Rows are points. Each copy is the shape, with its points in the same order, stretched, turned, moved and blurred by noise. Say if it was mirrored as well.

Shape, 7 rows:
[[-13  13 -35]
 [ 12 -10  41]
 [ 11   2  10]
 [-40  39  21]
 [-34  14 -26]
 [ -6   4  19]
 [ 15 -53 -25]]
Copy 1 (7 x 3):
[[-36 -14   4]
 [ 47  30   1]
 [ 13  10  -8]
 [-28  50  -9]
 [-44   1  24]
 [ 10  28   7]
 [ 22 -21  46]]
Copy 1 is: only turned
Copy 2 (7 x 3):
[[-25   7 -26]
 [ 42 -21  23]
 [ 29  -3  -2]
 [-35  12  51]
 [-49   5  -5]
 [  4  -4  15]
 [ 24 -36 -48]]
Copy 2 is: only turned
Copy 3, 7 rows:
[[ -6 -28 -36]
 [  4  31  37]
 [  8  13   6]
 [-60  10 -17]
 [-26 -35 -27]
 [-12   8  12]
 [ 49 -39  25]]
Copy 3 is: only turned

Shape:
[[ 47 -25   2 -20]
 [-38  -4 -37 -31]
 [ -3  24  -6  -8]
 [ -8   4 -13   5]
 [-12  11  31  23]
 [ 13  18  14 -53]
 [ 24 -27 -11  20]]
Copy 1, 7 rows:
[[-25  11 -58   5]
 [ 11  52   4  10]
 [ 12   2   6 -14]
 [ 11  11  -6   3]
 [  2 -42  34  -5]
 [-15  12   1 -38]
 [ -7   4 -40  35]]
Copy 1 is: only turned
Copy 2:
[[ -9 -12  -6 -60]
 [  7  44  20  30]
 [ 20  -8  17  16]
 [  0  -1   0   8]
 [-32 -38  15  14]
 [ 19 -18  48 -11]
 [-17  -6 -30 -30]]
Copy 2 is: only turned

Shape:
[[-30  22  41  19 -14   2]
 [ 27  -7 -36 -13 -36  -2]
 [ 30 -18 -41  -9  18  11]
 [ 30  33 -19  27 -12 -11]
 [-17  11  -2 -23  16  -1]
 [ -3  23  14 -11  11  -1]
 [ 11 -15 -18 -18   8 -23]
 [  2 -14  44  22   5  -2]
 [ 31  20  -7 -21  11   2]]
Copy 1 (9 x 6):
[[ 23  -7 -33  17   4  39]
 [-12   7  60  15 -16   2]
 [ -5  -8  37   9 -25 -57]
 [ 23 -15  37  31  12   0]
 [ 23  16  -9   1 -23 -10]
 [ 23  11 -12   3  -5  -7]
 [  8  -7  32 -11 -29  -9]
 [  0 -28 -25  -6   1   6]
 [  8  12  18   5   3 -31]]
Copy 1 is: mirrored
Copy 2, 9 rows:
[[-15  -7  26 -25  40  47]
 [-25  -7 -33  -5 -28 -15]
 [ 17  18 -32  17 -24 -36]
 [-31  32 -17 -18  12 -20]
 [ -1  -7 -17  26  20  19]
 [ -7  -6 -17   7  33  13]
 [ -6  -8 -12  27  -4 -16]
 [  1 -14  29 -26  28  -2]
 [ -6  -2 -44   8  15 -19]]
Copy 2 is: only turned
Copy 3, 9 rows:
[[  0   9  34   3  18  43]
 [-23  -5 -34  -3 -27  20]
 [  4   5 -25   5 -20 -26]
 [-43  20 -14  40  -6  18]
 [ 21  -4  -9  10  30   7]
 [  1  12  -6   6  26   8]
 [ -2 -19 -19   8   9 -18]
 [-10  -1  40  -2  10  -4]
 [-12  21 -28   2  15 -10]]
Copy 3 is: only turned

Shape, 15 rows:
[[ 14 -12   9  -2  23 -15   2  18  -6]
 [-11   7 -11   5   3  26  15   0  33]
 [  1  14  -9   1 -10  12   2   5  12]
 [-17 -10  -4  11  -6  10  -9   0   1]
 [ -1 -15   2 -14  -2 -16  -8  -4  -2]
 [-27  17 -15   9  -1   8  -2   0  14]
 [-22   4 -19   4 -13  19  13  10  -4]
 [ 14 -12  -4   5  12 -20  13   9  -7]
 [ 15 -14  -9  17   5  -2  10   9  14]
 [ 16 -20   1   2  24 -13  19  25   5]
 [  3  -9 -16   5  13  -4  20   0   7]
 [ -1  11   6  20   3   5  16  -7  16]
 [ 14 -15  -7  -4   1  -9 -23  -3 -16]
 [ -5   6  -5  -1   6  20  -6 -15   0]
 [  5 -20   5 -14  -8   0  -7  -2 -16]]
Copy 1:
[[ -9  -1  28 -22  -7   5  17  -2 -18]
 [ 32   7 -25   8   4 -16  17  12  24]
 [ 18   7 -16  13  -4  -5  -2   4  13]
 [ -7   3 -13  12   4   9  11   8  13]
 [-10 -17   1   2 -11  11   7  -3 -13]
 [ 16  -3 -20  12  19   0  -3  10  23]
 [  3  10 -35   0   2   1  -6  25  27]
 [-19  -4  12 -17  -7 -11   7   6  -9]
 [ -5   6   7   0 -11 -20  16  10   8]
 [ -5   2  22 -27 -11 -10  21  16  -6]
 [ -4  -5  -6 -15  -4 -19  10   7   9]
 [ 12   7 -12  10  14 -23  10   6   0]
 [-23  -7  13   3 -14  14   8 -24  -7]
 [  7   4 -17   5   7   3  13 -22   6]
 [-18  -3  -7   0 -18  17  11  -7 -14]]
Copy 1 is: mirrored
Copy 2, 15 rows:
[[ -2  -7 -17 -13  26   8 -16 -12 -21]
 [-19   0  23  -1  -9   5  -3  60  14]
 [ -5   1  12   1 -10 -18   8  28   7]
 [ 10   5   8   5   1  24   4  12   9]
 [  0  -4  12 -24   4  11   3 -26 -16]
 [  2  13  31  11   4  -3   6  42  -2]
 [-11  -6  26  25  -3   6  10  26  13]
 [  1 -22  -8 -11  22  11   1  -4 -19]
 [ -1 -22  -9 -15  13  11   7  25   7]
 [-17 -24  -7 -13  33  14 -14   7 -10]
 [-10 -25   5  -7  12  16   7  23 -11]
 [ 17  -8   8   0   1   1 -17  46  -3]
 [ 11   1 -22 -15   1  11  19 -31 -12]
 [  5  14  -6   5 -15  11   1  15  -6]
 [  0  -3  -6 -12  -8  19   2 -36  -5]]
Copy 2 is: only turned
Copy 3 (15 x 9):
[[  9 -15  19   9   1  -1  17  -1  -4]
 [ -1  17 -15   5   4  26 -23  17  21]
 [ 10   4 -11  -4  -8  13 -10  14   8]
 [ -8  -8  -4  -8   6   9 -16   7   1]
 [  3 -11  -2 -13   9   5  15  -1   4]
 [ -2   4  -1 -21   0   5 -26   9  13]
 [ 10  11  -8  -9   8   5 -29  -5  -5]
 [ 18  -9  15   4   9   1  11  10  -6]
 [ 14 -10   0  10   6  21  -1  22   0]
 [ 17  -7  23  16   8  14  11   2  -6]
 [ 14   1   4   9  18  10  -4  13   7]
 [ -5  15   3   3   0   8  -7  23   1]
 [  9 -31  -8  -7   7  -9   2   5   9]
 [ -8   4 -14  -3   4  -8  -8  10  24]
 [  2 -13 -12  -5   9  -3  13  -7  -5]]
Copy 3 is: only turned
Copy 4, 15 rows:
[[-15   0   3  22 -17 -13  12  29  -9]
 [ -1  20 -23  10  23  25 -21  10   5]
 [ 10  17  -6   4   5   7   0  -1  10]
 [ -6  -6 -10   2  11  10   2 -17 -11]
 [-11  -8  -2  -3  -8 -23   0   3 -13]
 [ 13   7   0   4  26  10  -3  -7  -6]
 [ 10   0  -7 -15  15  22   4  -1  -2]
 [-15  -4  -1   1  -1 -20  20  21  -3]
 [-17  14 -24   8   7  -3  14   6  -1]
 [-23  11 -15  16 -10  -6  13  37 -12]
 [-13  -4 -16  -2  16  -6   4  25  -3]
 [ -8  17   8   9  22   7  -1   4  18]
 [ -7 -23  -8   8 -13 -23  14  -4  -7]
 [  2 -21  -2   9  11   8 -13   6  10]
 [-11 -20  -3  -4 -17 -10   1   1  -4]]
Copy 4 is: only turned
